Each row of a before or after table is a point. One or more steps were done to the points. Then noise was added and the rows were shuffled. The steps act on columns, c1 being the first. Name the steps. A step turns or swaps two columns, mirrors them in a line or flattens them onto one, adds a multiple of one to another, or multiplies or shifts one. Angles are multiples of 10 degrees, from the lower column toward the higher: turns from -170 to 170, lines from 10 to 170 but not 90. Use the fewest steps. Two steps may share a column if one is a turn and the other turns, adds or multiplies; they go together, in the order done. Otherwise the lowest column goes first.
In the rows, zero is written as 128.

Before:
[[ 77 141 136]
 [127  87 162]
 [154  66 121]
 [124 144 140]
 [112 124 151]
 [104 125 153]
 [109 125 122]
 [169  53 102]
 [101 167 148]
 [156  73 132]
 [ 99 109 142]
 [118 119 115]]
After, 12 rows:
[[160  38 132]
 [101 188 147]
 [110 122 152]
 [127  59 165]
 [118 116 115]
 [110 119 119]
 [169  11 100]
 [ 77 149 137]
 [154  25 116]
 [105 125 155]
 [100  99 146]
 [123 155 138]]
Steps: multiply c2 by 1.6

Before, 10 rows:
[[ 95  55 141  87  87 146]
 [191 136  96 153 128 107]
 [128 110 190  87 101  53]
 [137  36 103 140  81 149]
 [152 158 169 107 139 100]
 [166 136  59 149 150  90]
 [122  57 125 163 149 121]
 [155 159  99 170  95 124]
 [159 138  98 123 129  62]
 [199 132  88 153 122 135]]
After:
[[202 136  95 194 128 107]
 [177 137  59 189 150  90]
 [163 158  99 210  94 124]
 [105  54 142 127  87 145]
 [209 131  88 191 123 135]
 [131  57 126 204 148 122]
 [139 109 190 128 102  53]
 [168 137  97 163 130  63]
 [147  36 103 180  80 150]
 [162 159 169 147 139  99]]
Steps: shift c1 by 10; shift c4 by 40

Before:
[[134 102 187  59 128  79 111 124 165]
 [108 180 176 138 145 148 118 119  93]
 [148  51 137 148  34 138 140 116 169]
 [163 152 185 100 171  92 147 156 154]
 [116  36 137 167 115 108 119 113 181]
 [178  50 140 156  91 102  75 108 188]
 [122  84 131 144  89  59 100 153 147]
 [124 173 132 125 124 107 161  78  92]
 [103 200 161 141 140 115 125 111 163]]
After:
[[ 51 149 137 104  34 136 140 125 169]
 [154 163 185 169 171  93 145 125 153]
 [103 136 187 177 127  78 111 175 166]
 [ 85 123 130 132  89  60 100  98 147]
 [ 51 178 140  93  90 103  75 126 187]
 [200 102 161 107 140 114 125 132 163]
 [173 124 132 100 124 109 161 169  93]
 [ 37 115 136  90 115 108 120 114 181]
 [180 108 175 116 144 147 118 128  94]]
Steps: swap c1 and c2; turn c4 and c8 by -140 degrees

Before:
[[111 133 133 143 150  99  66 123 149 147 127  75]
 [127 140 137 134  90  68 151 120 144  84 173 140]
 [ 88 112 169  98 143 133 149 157 150  94  67 115]
 [123  98 115 111 140 187 137  67 169 123  46 127]
 [ 19 116 130 133  78  87 116 103 170 186 107 113]
 [117 158 125 158 107 111 170 186 147 193 141 111]
 [105 133 105  88 180  99 136 141 128 106 119 108]
 [116 105 175 142 105  87 105 137 118 144 129 142]]
After:
[[103 115 128  75  79 143 163 101 169 248 108 118]
 [172 158 126  98 108 167 115 186 147 177 142 111]
 [ 93 141 137  73  90 185 158 123 143 102 173 140]
 [ 77 109 169  36 141 140 113 158 151 137  69 115]
 [128 135 130  82 149  96 192 128 152 153 124  76]
 [134 104 176  84 108 138 176 135 118 147 131 144]
 [122  95 115  49 140  96  78  66 170 130  43 125]
 [ 97 132 104  29 181 151 146 142 128 131 121 111]]
Steps: turn c1 and c10 by -50 degrees; shift c4 by -60; turn c6 and c7 by -130 degrees

Before:
[[175 116 106 110 133 166 104  84 167  44 181 103 133  82 162 150  68 118]
 [ 86 140 169 117 154 108  66 155 100 103 143 167 176  92 220 168 153 171]
 [121 124 121 126 123 122 143 106  84 118 152 122 126  75 140 137 114  75]
 [100  63 185 149 134 100 138  80  95 156 103  84  80 112 142  72 125 142]
 [104  61 178 100 115 177 117  18 118  36 140  82 129 159 190 183 160 119]
 [ 75 161 152 142  82 110 132 130  72 119  91 137  76 159 163 177 137 102]
 [147 141 149  85 120 104 100 145  70 116  90 130 122  69 146  61 129 110]
 [ 65 177 132 128 130 104  96 143  82  94 149 190  91 132 179 152 166  61]
 [171 111 119  75  91 178 172 132 137 121 133  77  73 125 142 145 139  59]]
After (9 x 18):
[[105  61 178 103 114 177 105  20 117  34 139  82 130 160 170 182 158 118]
 [101  63 186 148 134 100 145  79  95 155 104  85  80 114 121  71 125 141]
 [ 66 177 135 127 128 102  98 143  81  93 149 192  92 130 163 151 166  61]
 [ 83 141 169 116 152 108  90 154 102 105 145 165 177  93 200 167 154 171]
 [ 78 160 150 142  83 109  86 132  71 119  91 138  76 159 146 177 136 103]
 [121 127 121 126 123 123 136 104  85 121 152 120 127  75 121 138 116  76]
 [146 139 146  86 120 107  92 144  71 114  89 130 120  71 126  61 128 110]
 [176 115 107 109 133 166 107  85 169  44 180 104 133  82 141 152  68 118]
 [171 109 118  74  92 178 135 133 137 120 133  77  76 126 122 145 138  61]]
Steps: add 1 times c5 to c7; shift c15 by -20

Before (14 x 24):
[[153 127 130 160 126 106 145  96 133 129 129 149 143 136 120 114 128 135
  140 127 131 135 158 100]
 [ 97 133 127 104 114 157 149 233 114 113 127 149 117 131 138 106 120 188
   77 129 111 123 158  98]
 [ 92 124  91 162 136 109 124 132 104 107 133 128  96 108 102 127 144 134
  152 123 108 127 132 138]
 [ 89 125 135 107 122 123 160 151 113 129 137  89 150 123 121 125 149 112
  122 148 130 129 141 100]
 [112 131 122 160 140 111 134 100 142 137 180 116 152 130 103 129  44 116
  118 142 125 137 142 111]
 [ 93 129  95 147   7 114 144 115 137 126 128 135 147 130 101 128 109 119
  141 148 114 141 155 115]
 [186  50  94  98 111 113 136 112 199 147 146 138 147 113 213 109  66 105
  147 140 109 161  98 107]
 [128 126  83 154 122 116 131 103 111 104 221  82 127 141  98 115 144 125
  128 142 131 110  97 110]
 [110 126 119 115 138 110 141 109 107 123 198 143 151 142 144 144 134 131
  135 146 119 114 116 141]
 [139 122  94  98 123 145 153 110 123 119 146 131 146 135 109 221 147 132
  149 126 129 108 157 121]
 [127 127 110 142 118 113 173 133 101 123 143 150  99 133 143 140 117 103
  145 113 112 117 116 162]
 [159 124 217 160 148 122 142 113 141 130 190 154 123 122 162 127 127 137
  144  94 110 108 137 109]
 [103 132  95 155 151 136 151  98 102 121 126 125  83  71 141 111 117 132
  123 111 129 112 143 121]
 [100  99 129 148 143 130 164  97 132 147 147 141 153 121 104 124 145 104
  130 112 136 180 134 103]]
After (14 x 24):
[[113 128 123 116 140 110 133  99 141 131 178 115 142  57  99 131 170 164
  117 142 146 139 144 108]
 [ 94 131  97 119   4 115 143 116 135 130 130 134 150 115 100 128 139 146
  141 148 138 141 156 115]
 [104 132  94 133 151 133 152  97 100 125 126 125 105  90 141 108  85 154
  123 111  90 110 143 123]
 [141 124  93 134 124 145 152 111 119 123 148 131 133 144 108 220 125  98
  148 126 145 110 156 123]
 [132 128  82 123 124 117 129 102 109 117 222  82 126 149  97 114 129 152
  124 142 129 111  96 110]
 [111 124 118 132 140 111 143 109 107 127 197 138 148 142 144 143 139 112
  136 144 144 116 115 139]
 [ 87 124 134 117 126 124 161 150 114 130 139  89 138 147 117 126 111 105
  119 149 148 130 141  99]
 [187  49  93 107 111 117 135 112 199 132 146 137 153  67 215 110 145  97
  147 137 134 163  98 108]
 [127 129 111 102 118 114 174 135 100 123 141 148 128 118 142 140 136 141
  143 111  97 120 115 163]
 [ 96 134 131 187 113 156 147 232 112 123 128 148 136 125 135 107 134 103
   77 132 113 122 159  97]
 [ 99 101 130 102 147 130 166 100 134 136 144 141 135 139 104 121 114 151
  131 113 155 180 134 102]
 [ 91 124  97 134 135 106 123 132 109 121 131 127 125 131 103 126 106 161
  151 124  90 124 133 137]
 [158 125 213 136 146 117 138 111 142 130 186 153 143 124 164 127 123 160
  143  94 112 106 135 107]
 [152 127 131 142 125 108 145  94 133 125 130 152 132 134 119 114 138 161
  140 125 142 134 158 105]]
Steps: swap c4 and c18; multiply c10 by 0.4; turn c13 and c21 by 60 degrees; mirror c14 and c17 in the line at 30 degrees

Before:
[[125 100 131  73 109 139  82 164 133 143 159 119 136 175 106 171  98 124
   85 128 104 124 156  96 159 123 101  91  87 134 110 172]
 [120  67 115 103 112 160  83 100 145 111 148 110 135 127 106 123 138 112
  108 152 141 117 146 152 114 107 107 144  94 170 141 118]
 [133 110 130 108 130 126 149 150 127 101 125  86  84 158 143 166 141 118
  119 156 137 143 152 134  97 102 109 165 123 150 129 130]
 [ 94  95 133  72 104 138 123 111 126 136 152 154 153 150 118 157 131 124
  126 108  85 137 100 117 123 119  78 149  91 177 138 111]
 [141 106 147 145 156 106 121  98  82 125  98 152 101 124 156 116 137 154
   82 112 110 159 132 108 109 114 133 150 132 164 170 148]
 [109 106 158  79 105 117  90  96 137 164 145 158 119 145 134 112 128 125
   71 131 155 147 141 104 101 122 145 138 103 118 136 158]
 [130  81 168 137 107 101 119 164 138 164 135 139 122 109 115 141 120 120
  104 149 113 109 148 138 161  66 131 153 107 138 133 151]
 [129 139 105  96 164 104 129 161  95 161 124 149 145 155 132 120 141 122
   82  95 130 124 116 130 168 115  96 161 151 144  98 126]
 [129 131 134 150 155 110 104 133  79 150 128 134 100 116 140 131 116 148
   82 159 109 135 120 161 128 140 112 159 144 113 111 113]
 [103 126 144  91 135 152  99 127  80 116 105  88 100 135 119 113 127 153
  118 120 122 147 109 141 164  84 111 170 144 174 157 107]
 [172  93 172 152 110 122 135 129 107 174 143 113 157 115 151 124 132  86
   71 107 161 101 128 160 153 140 119  94 144 122 125 155]
 [174 141 105 145 108 126  92 126  87 141 148 133 123 174 129  94 102 102
   94 155 159 114 115 153  93  71 115  96 115 105  95 125]
 [132 143 157 136 153 112 125 142 136 126 163 109 157 164 102 167  95 155
  135  89 125  94  95 150 110 131 142 122 149 125 153 118]
 [153  95  99 125 148 105  78 105  98 135  95 148 107 104 120 136 159 144
   98 156  87 171 133  98 135 109 151 126 120 120 148 138]]
After (14 x 32):
[[119  67 114 102 112 158 117 101 157 112 149  68 134 128 107 122 137 112
   96 121 141 118 147 153 113 176 108 143 116 169 142 118]
 [131 140 104  96 163 104 115 161  86 162 124 194 144 153 133 117 140 122
   54 147 128 121 115 130 169 131  95 161 129 143 101 127]
 [131  82 167 137 107 102  67 163 150 163 135 151 123 109 114 141 120 119
   92 126 112 109 149 138 163 147 131 153  97 138 133 152]
 [133 111 131 109 130 125  98 151 156 102 124   5  84 158 142 167 141 118
  113 139 137 142 152 134  98 112 109 166 168 150 130 130]
 [128 131 133 151 153 109 143 133 140 151 127 150 100 116 140 131 115 148
   53 184 109 136 122 161 129 148 113 159 137 114 110 114]
 [142 105 147 144 155 106 115 100  97 126  97 197 101 123 155 115 137 154
   55 165 109 159 134 107 109 137 131 152 106 165 170 149]
 [134 140 157 138 151 110 132 142  95 127 165  82 157 164 104 167  95 154
  139 108 124  93  95 152 111 132 142 120 166 125 154 116]
 [ 93  95 131  72 104 137 121 112 109 133 151 189 153 150 118 158 131 124
  126 123  83 138 101 115 125 135  77 149  66 177 137 111]
 [174 140 105 145 110 125  78 126 139 139 148 137 123 171 128  92 102 102
   73 177 161 114 115 152  94 172 115  97 111 105  93 126]
 [155  96 100 125 148 106 117 106 143 134  95 181 108 103 121 137 159 144
   80 165  87 170 134  99 134 180 151 126 100 120 148 139]
 [173  94 172 153 109 123 139 129 102 173 143  90 158 115 150 124 132  85
   38 141 160 101 127 160 154 120 118  94 158 123 127 155]
 [103 125 145  90 136 152  91 126 102 117 105  20 101 134 119 113 127 154
  110 171 121 147 108 142 163 165 111 171 184 173 157 106]
 [127 101 131  72 108 139 132 163 129 144 157  87 136 175 105 171  99 124
   59 123 103 123 157  95 160 175 101  90  99 133 110 170]
 [110 106 159  78 104 118 128  96 134 165 144 203 119 146 135 112 128 123
   37 120 156 147 141 105 102 167 145 138  75 120 136 158]]
Steps: turn c7 and c26 by -100 degrees; turn c9 and c20 by -70 degrees; multiply c12 by 3; turn c12 and c29 by -20 degrees; multiply c19 by 1.6
